Rows are points. Each copy is the shape, with its points in the same order, stretched, turned, moved and blurred by noise. Say if it was mirrored as well.

Shape:
array([[ 204, -216],
       [ 140, -142],
       [  73,  299],
       [-302,  206],
       [-349,  -13],
       [  48, -218],
       [-231,  109]])
Copy 1:
array([[ 280, -251],
       [ 178, -181],
       [ 316,  265],
       [-165,  237],
       [-254,   37],
       [  65, -215],
       [ -96,  133]])
Copy 1 is: only turned
Copy 2:
array([[ 396,  -28],
       [ 312,    8],
       [  17,  362],
       [-284,   68],
       [-186, -159],
       [ 275, -111],
       [-161,   17]])
Copy 2 is: only turned
Copy 3:
array([[ 171, -117],
       [  72,  -60],
       [-163,  328],
       [-497,   97],
       [-456, -140],
       [  12, -180],
       [-365,   27]])
Copy 3 is: only turned

Shape:
array([[ 342,  313],
       [ 222,  336],
       [  10,    3],
       [ -65, -313],
       [ -70,   90]])
Copy 1:
array([[-388,   57],
       [-265,   96],
       [  35,  -83],
       [ 199, -342],
       [  43,   23]])
Copy 1 is: mirrored
Copy 2:
array([[ 415,   52],
       [ 416,  185],
       [  58,  -76],
       [-164, -349],
       [ -26,   32]])
Copy 2 is: only turned

Shape:
array([[ 199,  438,  316],
       [ -68,  -17,  215],
       [-177,  139,  -47],
       [ -17, -304,  215],
       [ -23, -156, -166],
       [ -73, -123,  327],
       [  60, -179, -109]])
Copy 1:
array([[-562,  156,   92],
       [-109,   -9,  255],
       [  31,  155,   84],
       [  23, -281,  256],
       [ 167, -108,  -39],
       [-134, -121,  307],
       [ 143, -196,  -40]])
Copy 1 is: mirrored
Copy 2:
array([[ 301,   96,  568],
       [  -5, -300,  276],
       [-168,  -22,  149],
       [  34, -544,  122],
       [ -32, -188, -121],
       [   2, -449,  325],
       [  67, -233, -100]])
Copy 2 is: only turned

Shape:
array([[ 397,  234,  166],
       [ 126, -398, -229],
       [   4,  103,    2],
       [ 209,  291,  206],
       [ -30, -194,  163],
       [-228,   25, -126]])
Copy 1:
array([[ 395,  395,   97],
       [  88, -271, -173],
       [  11,  156,   53],
       [ 204,  401,  205],
       [ 104,  -62,  242],
       [-311,   12,    3]])
Copy 1 is: only turned
Copy 2:
array([[-439,  282,  -33],
       [-115, -354, -323],
       [ -27,  116,  -36],
       [-274,  305,   84],
       [-110, -214,  106],
       [ 222,   36,  -52]])
Copy 2 is: mirrored
Copy 3:
array([[ 215,  125,  422],
       [ 309, -435, -101],
       [ -52,   -9,  109],
       [   4,  141,  376],
       [ -38, -395,  182],
       [-197,  -78,  -94]])
Copy 3 is: only turned

Shape:
array([[ -78,  200, -483, -127],
       [ -45, -125,  376, -182],
       [ 189,   67, -140,  181],
       [-202,  336, -104, -158],
       [-231, -165,   15, -115],
       [-241,  118,   92, -144],
       [ 242, -225,  -29,  167],
       [ 178,  -16,  131,  189],
       [  61,  343, -335, -219],
       [ 305,  223, -342,  199]])
Copy 1:
array([[ -21,  170, -565,  -12],
       [   1, -188,  389, -258],
       [ 202,  170,  -66,  287],
       [  -4,  253, -173, -318],
       [-275, -104,   36,  -97],
       [-113,  105,   80, -307],
       [ 116,  -91,   89,  394],
       [ 193,   95,  243,  227],
       [ 213,  188, -479, -174],
       [ 352,  276, -314,  352]])
Copy 1 is: only turned
Copy 2:
array([[-210,   15, -378,   54],
       [-154,  -67,  407, -191],
       [ 253,    9, -119,  123],
       [-318,  294, -110,  -36],
       [-283, -186,  206,   55],
       [-318,  121,  142,  -26],
       [ 316, -274,   78,  107],
       [ 273,  -11,  118,   71],
       [-156,  189, -366, -146],
       [ 351,   96, -361,  114]])
Copy 2 is: only turned
Copy 3:
array([[ 118,  511,  236,   39],
       [ -70, -425,   53, -188],
       [ 340,  115,   96,  120],
       [ -61,  189,  -55, -166],
       [-126, -119,  192,   62],
       [-132,  -80,  -16, -142],
       [ 364, -151,  199,  223],
       [ 270, -161,  -28,   58],
       [ 191,  446,  172, -188],
       [ 496,  360,   78,   92]])
Copy 3 is: mirrored
Copy 4:
array([[ 142,    4, -463,  -95],
       [ 162, -116,  374,  -78],
       [-105,  269,  -96,  113],
       [ 424, -133, -142,   71],
       [ -15, -212,   88, -103],
       [ 200, -324,   54,   13],
       [-285,  250,   67,   24],
       [ -86,  174,  181,  145],
       [ 414,  115, -307,  -13],
       [ -32,  387, -295,  260]])
Copy 4 is: mirrored

Shape:
array([[ 270,  357,  200, -245],
       [  55,  179,  124,  218],
       [-284, -335, -353,    4],
       [  13,  -71,  -52,   50],
       [-140,  217,  168,  230],
       [-295,  -11, -145, -215],
       [  17,   35, -282, -355],
       [ 244,    6, -121,  -30],
       [ 202, -183,  445,   98]])
Copy 1:
array([[ 204,  435,  -42, -152],
       [ 208,   12,  157,  114],
       [-461, -322,   50,   34],
       [ -57, -126,  -12,   31],
       [  91,  -26,  372,   61],
       [-361,   56,  107, -159],
       [-344,  185, -200,  -44],
       [ -10,    5, -153,   32],
       [ 382, -202,   40, -262]])
Copy 1 is: only turned
Copy 2:
array([[ 477,  180, -137, -166],
       [   1,  166,   35,  122],
       [-466, -169,  150, -181],
       [  -7,  -16,   76,  -38],
       [-136,  353,  123,  125],
       [-234,  111,  -32, -446],
       [  79, -135, -191, -447],
       [ 212, -133,  -39,  -17],
       [ 227,  -22,  494,   86]])
Copy 2 is: only turned
Copy 3:
array([[ 371,   69,  301, -472],
       [ 214, -203,  153, -104],
       [ 109,  334, -364,  222],
       [ 204,  119,   -6,   31],
       [  40, -271,   74, -181],
       [  74,  248, -228, -228],
       [ 386,  395, -169, -233],
       [ 443,  170,   88,    8],
       [ -51,   74,  488,   81]])
Copy 3 is: mirrored
Copy 4:
array([[ 207,  -32,  413,  445],
       [ 259,  -72,   26,  176],
       [-456,   -2, -163, -198],
       [ -93, -114,   27,   70],
       [ 342,   61,   52,   29],
       [-221,  161,  138,  -64],
       [-379,   86,  177,  190],
       [-166, -181,   38,  291],
       [ 208, -445,  263,   16]])
Copy 4 is: mirrored

Shape:
array([[  44,  168,   40,  -30,  -52,  147],
       [ -24,   62,   29, -155, -154,   89],
       [-204,  -41,  265,   49,  316, -739],
       [-202,  -51,  112,  -98, -192,  -99],
       [ -79, -257,  -72,  -52, -126,   32],
       [ 350,   48,   69,  261,  -54,  225],
       [-318,   98,   -2,  118,  -16, -105],
       [-200,  -77,  212, -134,   33,   98],
       [ -89,  136,  -56,   32,   27,  265],
       [ 100, -143,  105,  -44,  352, -211],
       [-162,   42,  -54, -130,  -26,  -71],
       [-235,  -43, -169,  -90,  123, -107]])
Copy 1:
array([[-110,   97,    8,  157,  104,  142],
       [ -71,  122,   13,  -79,   47,   59],
       [ 949, -223,  120,   65,  116,  -57],
       [ 166,   68,  -45, -199,  -99,   30],
       [ -72, -174, -197, -221,   -2,  -83],
       [-207, -193,   44,  253,   35,  243],
       [ 218,   62, -201,  130,  -93,  -16],
       [  83,  138, -169, -229,  126,  254],
       [-193,  186, -206,  201,   93,  107],
       [ 321, -296,   -6,    4,  350,   39],
       [ 113,   68,  -58,  -34,   73,  -89],
       [ 112,   -3, -258,   28,  124, -212]])
Copy 1 is: mirrored
Copy 2:
array([[  -3,   59,  280,  105,   14,  140],
       [ -65,  158,  188,  -79,   37,   99],
       [-599, -154, -292,  375,  110, -467],
       [-228,   90,   80, -131,  -85,  -98],
       [  59,  -82,  -59, -208,  -16,   -7],
       [ 268, -270,  446,  257,   -6,   10],
       [-244,  -17,   52,  119, -242,   50],
       [-303,  -99,  150, -188,   19,   57],
       [  18,  -26,  268,   28, -116,  326],
       [ -85, -270, -156,  130,  278, -125],
       [-125,  150,  -37,    5,   31,   58],
       [-105,   40, -217,  -23,  -32,  139]])
Copy 2 is: only turned

Shape:
array([[ 315,   21,  -75,  -61,  475,  262],
       [ 241,   21, -115,    9,    8, -538],
       [ -94, -196,  132,  -26,  147,   54],
       [-386,  306, -107, -116, -260,  155],
       [ 184, -212,  170,  -43, -260, -235],
       [-167,  194,  -40,  149, -120,  -47],
       [-381, -240,  -56,  -75, -186,  327],
       [   7,  318,   43,   42,  -60,   -9],
       [ 198, -157,  -20,  304, -202,  208]])
Copy 1:
array([[  52, -484, -129, -574,  245, -324],
       [ 314, -109,  542, -268,   26, -255],
       [-283, -105,   39, -172,  108,    2],
       [-141,  572, -124,  233, -176, -123],
       [  84,  -69,  310, -183,   52,  220],
       [ -20,  279,   61,  152,   41, -127],
       [-377,  144, -166,  215, -176,  117],
       [ 100,  269,   44,  -54,  146, -128],
       [  80, -220,  -63,   69,  138,  101]])
Copy 1 is: only turned
Copy 2:
array([[ 383,  154,  267,  328, -122,  279],
       [ 270,    4,  -30, -111,  101, -251],
       [-153,   25,  174,  134,   18,  202],
       [-206,  252, -247, -252,   -7,  494],
       [  35, -180,   70,  -94, -183,  -59],
       [ -29,  160,  -59, -300,  111,  262],
       [-310, -124,  -63,   48,  120,  489],
       [  98,  246,  -17, -238, -125,  270],
       [ 302, -261,  184, -212,  -16,  305]])
Copy 2 is: mirrored
Copy 3:
array([[ 297, -603,   53,  144,  461,  -19],
       [-221,  273,  271,  319,  -95,  -42],
       [ -21,  -80,   32, -229,  233,   41],
       [ -48,   45, -541,    4,   50,  421],
       [ -92,   94,  336, -135, -308,  170],
       [  55,  227, -200,  126,   16,  106],
       [ -95, -211, -345, -517,  -29,   91],
       [ 171,   80, -113,  254,  105,  304],
       [ 356, -198,  148, -117, -322, -156]])
Copy 3 is: mirrored

Shape:
array([[ -85,  -71,   -8,  -47,  663, -502,  296, -120],
       [ 204,   -5,  179, -288,    6,  212, -196,  191],
       [-144,   52,  212,  160,  294,   51,  483,    3],
       [-226,   -5,  148,  119,  113, -156,   64, -171],
       [ -45,   23,  -10, -278,  201,   25,  -55,  -98],
       [-166,  304, -110, -314, -127,  231, -100,  -18],
       [-158,  505,  167,  360, -141,  -52, -126,   43],
       [ 143,  318,   67,  108,  -61,   -3, -188, -148],
       [ -67,  -31,  -71, -238, -152,   82,  594,  -19],
       [-193,  146, -458, -257,  -28,  -84, -192,   64],
       [ 179,   40,  -58,  312,  111,  209,   17, -121],
       [-163,    4,  -53,  340,  -88, -436, -200,  -51]])
Copy 1:
array([[  94,  223, -102, -262,  652, -116,  284,  -49],
       [ 121,  296,  306, -411, -286,   31, -171,  -50],
       [ 243,  118,  -65,   64,  147,  286,  262,  277],
       [-136,  101,   75,  -35,  106, -100,  163,   55],
       [ -66,  243,  108, -356,    3,   97,   13, -197],
       [-258,  256,  -53, -396, -404,  182,   34,  -92],
       [-219,  405,  -76,   73, -350, -318,  230,  239],
       [-107,  343,   71,  -56, -327, -277,  161, -142],
       [ 154, -309, -215, -296, -172,  304,  277,  106],
       [-327,  136, -323, -482, -189, -169, -122, -246],
       [ 236,  117,  -35,  217, -175,  -12,  -46, -113],
       [-238,    5,  -95,  -56,   29, -647,   32,   40]])
Copy 1 is: only turned
Copy 2:
array([[-572, -204,  157,  174,  455, -172,   -9,  327],
       [ 178,  134,   78, -235, -224,   98,   79,  146],
       [-680,  108,  -83,   84,   83,  110,  189,  206],
       [-531,   57,   79,  175,    2, -136, -103,  -25],
       [-149,   19,   97, -173,   79,  -57,  -36,  -16],
       [ -87,  156, -242, -346,  -65,  -45, -111, -145],
       [-307,  378, -300,  248, -125,  -46, -308,  -29],
       [   3,  324,  -74,  160,    5,  -29,  -77, -123],
       [-432, -120, -307, -186,  -64, -114,  472,  -13],
       [  -1, -244, -214, -150,   32, -104, -349, -108],
       [-151,  100,  -67,  238,   16,  253,   99, -125],
       [-309,  -69,    7,  458,  -98, -282, -382,  -23]])
Copy 2 is: only turned
Copy 3:
array([[-233, -274,  262, -326,  775, -148,   89, -103],
       [ 414,   16,  153, -126, -202, -105, -277,   48],
       [ -44,   19,  149,   28,  346,  157,  347, -172],
       [-268,   69,  160,  106,  247, -114,  -42,  -39],
       [ -12,  -14,   69, -283,   43, -181, -199,  -95],
       [ -95,  115,  -77, -268, -446, -255,  -53,   -7],
       [-316,  385,   54,  116, -156,   46,   86,  482],
       [-155,  131,  213, -116, -184,  124, -219,  291],
       [ -62, -332,   72,  -59, -221,   -5,  389, -243],
       [-236, -219, -282, -302, -237, -426, -128,  149],
       [ -61,   -7,  -72,   26,   -8,  415, -158,   97],
       [-343,  -90,   46,  220,  140, -213, -187,  425]])
Copy 3 is: mirrored
